Every row gives one point. Before rounding, the points of a table are all equally far from one centre. They may lie mostly on one side of it. Write the centre, to within rounding.
(in the rows, 128 means zero)

Points, 7 rows:
[[104 102]
 [ 78 137]
 [ 94 111]
 [145  87]
 [171  90]
 [108  99]
 [ 74 164]]
Centre: [149 162]

Points (14 x 9):
[[190 125 154 159 105  69 129  72 143]
 [147 162 115 171 185  68  95  85 118]
 [147 160 142 180 161 165 120 104 109]
 [168 169 179 141 116  83 126  82 131]
 [110 124 139 118 141 110  80 103 157]
 [159 154 172 132 176  97  96 125 137]
 [112  87 178 113 117  78 107  96 136]
 [127 163 168 144 125  49 130  67 108]
 [160 152 130 144 177 123 145  44 138]
 [170 136 184 189 167  93 110 111 126]
 [143 189 153 111 135 114 148 115 117]
 [101 100 172 148 201  98 103 105  87]
 [130 142 126 160 157  62 154  65 153]
 [ 85 155 166 141 163  68 126 106  87]]
Centre: [145 115 132 142 141 103 128  97  96]

Points (22 x 18):
[[193 201 117  97 159  91 139  50 105 166 101 119 113 152  98 118 110  94]
 [195 155 106  99 180  98 140  88 112 133  83 102  72 152 103  78 108 112]
 [189 142 155 113 168 124 172  51 105 125  78 132  80 170 109 138 146 121]
 [152 176 171  67 163 126 138  87 104 164  61 115  94 152 108 119 132 102]
 [155 140 132  80 100 144 108  66 104  90 123 108  65 144 117 144 154 102]
 [180 187 119  88 127 118 129  83 126 139  93 126  92 156  78  77 111  89]
 [152 186 132  73 116 145 131  96 109  75  92 110  73 138 107  95 124 148]
 [161 214 126  83 158 129 149  59 124 102 118  77  94 142  97  95 136 113]
 [169 141 165  56 126 114 126  77 126 120 113 106  73 150 127  94  99  94]
 [134 138 109 127 153 125 129  53  99 115  77  98  70 139 140  74 156 143]
 [184 171 156 114 152 116 108  78 121 119  84  58  88 136 116 120 157 104]
 [182 200 140  96 125  59 135  63 125 112 117 125  79 133 134  99 145  86]
 [161 123 124  80 159 103 142  91 116 133  84 114 110 116 116  62 157  83]
 [140 156 157  85 155 117  96  90 135 107  46  90 109 133 127 121 121  88]
 [175 141 113 135 184 115 133 100 122  73  85 112 100 147  91  89  89 100]
 [176 182 136 139 131  65 142  84 118  76 111  82  96 156 127 113 117 104]
 [167 163 150 113 161 132 153  75 172 127  70  91  83 154 132  92  88 111]
 [166 169 144  73 127  89 121  75  79 122  82 110  84 172 132 112 107 123]
 [164 163 111  85 144 121 131  91 124 133  83  78  65 169 118  88 146  97]
 [146 171 149  89 171  89  94 109 114 149  91  97  73 163  99  87 115 130]
 [173 185 124 111 166 129 173  70 126 160  84 110  58 151 135  77 109 103]
 [147 192 144  98 125 120 150  72 115 125  99 127  51  90  89 122 135  66]]
Centre: [145 162 125 119 156 122 132  97 125 127 123 136 103 124 134 131 125 120]

Points (31 x 24):
[[115  83 101 127 167 133 176 157 123  72 118 140 165  88  79 189 109 132
  111 214 135 171 106 152]
 [109 102 100 114 160 186 171 164 105 116  95 191 168 124  86 190 114 113
  131 210 108 171 117 138]
 [124 112 122  76 141 126 186 141 103  96 110 174 177 107  86 161 138  93
  103 191 117 136  78 152]
 [117  58 109 123 139 153 166 145 136  87 126 153 158 110  83 192 150 102
  137 206 141 155 136 131]
 [ 86  80 122 104 147 144 154 165 111  77 119 183 194  83 101 171 149 106
  112 181 143 168 110 109]
 [104  99 116  93 135 169 155 144 109  79 106 174 198 110 125 175 108 123
  104 207 140 184 117 156]
 [ 96 134 114 119 123 151 175 136 126  65 104 174 193  97 119 173  93 113
  109 213 125 172 129 145]
 [113 122 101 139 152 123 170 149 136  80  86 156 193  98  94 205 125 125
  122 194 116 149 142 110]
 [108  91 102 153 151 153 166 152 112  75 128 181 154  91  98 173 125 101
  112 216 129 160 124  95]
 [124  97 112 111 131 161 173 155  90  76 117 184 163  98  91 182 126 137
  111 213 134 140 121 120]
 [117  78 106  93 182 124 156 162 135  89 131 186 181  68 122 136 102 126
  122 179 111 143 127 128]
 [103 111 129  99 116 144 174 127 117  97 125 167 196  74  94 149 141 169
  134 218 150 146 109 132]
 [112 121  98 116 119 162 205 151 129 104 146 187 176 145 114 181 118 151
  146 195 115 139 135 115]
 [ 94  66  90  84 144 152 164 183 146  76 112 151 189 112  95 162 135 120
  148 187 131 142 107 110]
 [141 122 135 108 146 144 166 156  98 110 120 188 199 116 102 157 127 108
  112 220 122 160 134 114]
 [121  88 112  97 133 163 176 159  85  85 109 173 207 106 115 176 123 111
  150 158 131 119 104 132]
 [ 93 118 131  78 140 152 177 158  98  89  93 180 196 117  87 188 118 115
  152 165 114 150 128 111]
 [115 101  86 100 145 131 155 140 131 111 110 192 199 145 132 177 121 119
  156 210 136 140 103 160]
 [ 95  88 114 103 127 126 151 189 129 102 108 192 184  96  81 166 102 112
  144 179  96 132 130 112]
 [106  86 110 106 148 129 138 149 118  66 127 208 195  99  91 153 123 114
  124 176 143 143 116 137]
 [133 111 100 113 117 177 151 138 117  97  87 187 186 129  66 184 130 127
  148 169 143 164 130 115]
 [133  96 111 122 143 150 168 182 116  88  93 186 188  88 101 166 117 131
  142 203 100 158 133 144]
 [109  91 126  96 148 168 149 149 124  80 109 193 184  90 103 176 114  98
  147 176 128 153 153 152]
 [115 101 105 104 163 158 178 155  95  91 101 198 196 107 108 158 112 106
  133 199 157 174  90 136]
 [126 129 101  81 120 155 173 161 106  76  91 160 154 101  99 187 149 121
  136 200 132 150 118 150]
 [105  93 113 134 143 147 185 193  94  87 117 197 169  99 104 153 146 112
  126 177 126 144 117 148]
 [ 88 127 115  95 160 150 153 140 116 110  78 175 192 135 132 192  80 145
  159 203 145 152 123 115]
 [138 125 107  88 144 147 161 150 123 101 150 159 185 110  71 161 140 160
  109 197 120 166 146 108]
 [ 98  99 124 107 125 161 143 153  98  89 141 175 192 114  89 182 110  92
  147 200 144 148 129 166]
 [ 71 117 117 108 149 140 159 147 109  70 131 169 196  94  73 175 146 130
  109 185 132 140 118 157]
 [ 89 147 114  96 121 139 156 132 139 105  99 196 209 107 119 160  87 104
  139 187 120 161 142 148]]
Centre: [105 119 122 125 144 147 150 139 132 121 122 142 153 113 112 151 114 127
 136 163 126 155  99 128]

Points:
[[126 144 101  89 112 150  63  85 136 100  86 162 178  96 122 191 126  79
  143 169 129 146 136 140]
 [157 132 165 109 115 106  97 145  49  92 104 135 151  94 146 183 151 144
  139 162  85 135 144 184]
 [156 114 172  71 117 133  88 112 163 155  81 119 149  70 113 139 117 145
  130 178 116 147 116 153]
 [158 174 117  70  83 121 115 116 129  89  80 196 128 103 141 176 115 134
  132 180 103 148 120 131]
 [133 173 126  69 103 166  79  66 118  70  71 157 135 128 134 204 106 140
  144 158 122 135 133 136]
 [192 124 129 109 117 104 125 102 106 128  98 190 148 103 141 185 132 136
  146 132  66 104 140 109]
 [171 122 154 123 126 113  81 113 112 154  89 178  98  72 128 167  78 111
  135 176  83 134  99 165]
 [163 138 179 101 149 145 111  53 110  81  99 173 159  41 132 171  95 140
  104 183  65 121 144 130]
 [183 187 151  88 130 177 147 109 109 124  92 197 115 112 138 149  66 130
  151 156  63 161 132 162]
 [158 150 153 102 127 129  86 105 139  99  54 158 102  89 135 188  80 120
  150 196 100 153 150 138]
 [206 131 152 140 128 122 124 111  97  87  97 191 177 104 131 156 100 125
  139 107  64 144 122 147]
 [153 114 144 130 116 148 111 136  89 137  82 141 171  94 142 145  75 155
  157 189  82  80 151 179]
 [165 175  98 133 116 126 119  96 124 128 140 160 119  90 138 199 101 120
  105 202 101 162 161 141]
 [190 112 151  83 127 152 118 118 128 118  95 194 178  93 151 190 115 128
  159 158  75 121 143 145]
 [118 117 179  79  94 162  99 164 109  96  90 178 130  65 103 184 104 139
  171 143  74 173 139 116]
 [172 111 127 107 114 154 108 141 126  82  96 185 156  73 122 185  99  78
  113 145 121 121 127 168]
 [169 109 148 105  84 131 118  75 141 114 118 182 142  90 152 202 103 143
  103 129  60 139 103 133]
 [151 142 136  97 170 154 121  91  98 108  63 155 115  28 123 184 110 124
  156 176  94 130 155 128]
 [126 148 156  99 123 151  71  95 118  99  47 162  95 128 131 179  79 125
  148 161  37 143 135 151]
 [165 110 152 123 109 143  72  93  87 129  65 169 144 101 139 180  70  90
  153 124  70 128 118 127]
 [206 138 119 134 144 160 134  70  94  89 111 147 110 101  99 169  80 112
  193 145 150 132 156 130]
 [153 132 176  99 149 132 142 115  85 129  66 160 158  97 149 166  70  93
  169 156  99  84 114 147]
 [185 104 187  98 124 144 115 116 106 120 127 181 103 118 147 213  83 118
  110 165  91 147 153 162]
 [161 147 186 118 149 155  99 127 128 100  60 152 159  86 125 169 126 131
  135 160 122 124 170 149]
 [168 124 210 145 118 142 135  89  91 112 131 162 158  71 124 167 113 110
  192 162  44 139 126 152]
 [129  99 151 131 103 192  91  93 135 124 108 154 107  55 117 134 124 130
  126 202  61 115 113 172]
 [136 137 197 113  88 125 107  53 123  94 132 170 137 131 154 146  63 149
  139 215  94 154 166 103]
 [169 128 179 157  98 104 138  61 124 131 164 153 171 102 102 186 120 136
  130 160  89 120 111 154]
 [150 116 115  81  88 144  80 103 118 108  90 184 126  65 167 153 120 133
  178 162 140 163 138 185]
 [140  80  86 124 118 112 100 105 118 117  88 191  72  69 125 136 102 132
  186 145  89 124 129 185]
 [138  90 189 111 151 161 102 118  97 120  52 151 142 107 127 173 100 119
  137 151  43 160 129 156]]
Centre: [116 126 137  93 131 134 117  94 105  99 145 143 130 104 115 134  91 128
 147 141  94 138 142 148]

Points:
[[ 90 144 164 150 152 144 149 189 115 179 104 125 109  88 203 144 150 113
   95 110  73 130 149  97]
 [ 64 143 144 175  90 118 113 160 133 152 108 133  92  97 196 164 149  96
   97 130  70 144 163 112]
 [100 159 158 173 163 116 126 168 160 181  96 132 119  70 177 151 126  74
  125 114 114 141 169  97]
 [102 175 146 154 160 111 125 166 120 133 103 141  76  76 186 150 144  74
   97  92  71 130 176  83]
 [116 143 140 194 133 130 138 171 140 153 117 116 112  80 213 176 163 110
   94 107  65 149 182  88]
 [ 96 127 145 152 151 148 121 187 167 116 113 131 111  97 200 150 137  87
  112 111  69 143 151  65]
 [ 79 133 167 152 161  87 149 191 121 162 114 150 115  89 187 170 133 124
  112 112  97 150 164  84]
 [120 141 172 183 138 121 120 183 152 128 124 152  98 104 190 147 126  87
   80 101  79 151 133  86]
 [106 150 149 191 142 146 178 185 136 176  97 128  96  93 178 176 127  92
   99 112  96 154 154 108]
 [111 150 162 170 133  95 151 165 147 148 106 158 125  89 209 170 131  80
   99 130  81 133 151  59]
 [ 95 157 141 163 152 141 128 166 104 178 136 143 106 109 193 174 138  92
  105 108  80 155 191 105]
 [111 152 149 152 159 141 122 169 119 135  90 147  97  44 173 112  97  94
  118 113  85 124 168 108]
 [ 72 165 148 154 133 120 139 151 114 164 104 152 102  90 182 156 144  84
  106 126  82 167 181  61]
 [ 84 156 151 176 142 116 147 178 117 143 125 152  86 117 193 183 138  86
  105 108  78 144 171  92]
 [114 135 169 132 147 122 151 133 118 124  86 152 109 113 168 131 167  70
  109 118  67 148 160  78]
 [109 179 134 173 105 142 152 152 113 176 127 130 124  73 169 193 148  94
  109  96  82 162 145  99]
 [135 152 151 170 127 131 156 185 150 155  99 146 102  97 174 164 127  70
   85 105  76 144 176  81]
 [ 95 135 145 188 182 120 139 168 133 162 115 145  79  93 207 139 136 100
   98  99  85 156 178  78]
 [ 88 139 151 181 156 110 142 165 131 168 102 138 108 101 188 156 134 116
   92 108  64 159 172  67]
 [116 148 160 174 151 145 171 187 103 190 129 166  93 101 184 166 154 115
  101 108 116 150 176  85]
 [ 68 142 169 164 140 111 140 151 141 152 101 152 103  53 168 171 129 133
  125 100  81 153 161  94]
 [ 90 154 148 136 137  79 130 166 103 145 109 107 108  97 183 148 140 102
  102  81  71 160 132  99]
 [ 95 162 150 165 154 110 158 153 112 159  97 151  89 105 175 163 136  88
   77 104  61 150 158  84]
 [103 118 149 161 137 131  93 166 131 152 117 138  85 115 185 160 161 103
  104  75  73 164 169  69]
 [109 112 148 207 131 111 143 151 128 144 114 162 103  64 177 171 148 106
   96  99  93 189 170 105]
 [121 165 147 181 127 102 160 166 132 174 100 144  87  98 196 147 137  90
   91  84  85 114 182 103]
 [ 94 168 176 159 118 106 139 145 136 145  73 153 128  86 164 169 141 115
   93 118  89 157 169  97]
 [103 158 160 190 153 133 137 148 112 160 122 113  86 111 181 168 151  82
   77 118  91 152 145  62]
 [ 91 150 141 191 134 167 148 168 144 185  88 129  77  62 187 162 143  94
   95 113 114 155 157  86]
 [ 87 158 170 159 143 148 144 170 149 167  99 151  85  81 179 181 166  98
  109 116  73 136 164 108]]
Centre: [136 135 104 142 133 121 133 142 134 144 119 143  88  91 171 148 148 128
 115 135 119 136 138 100]
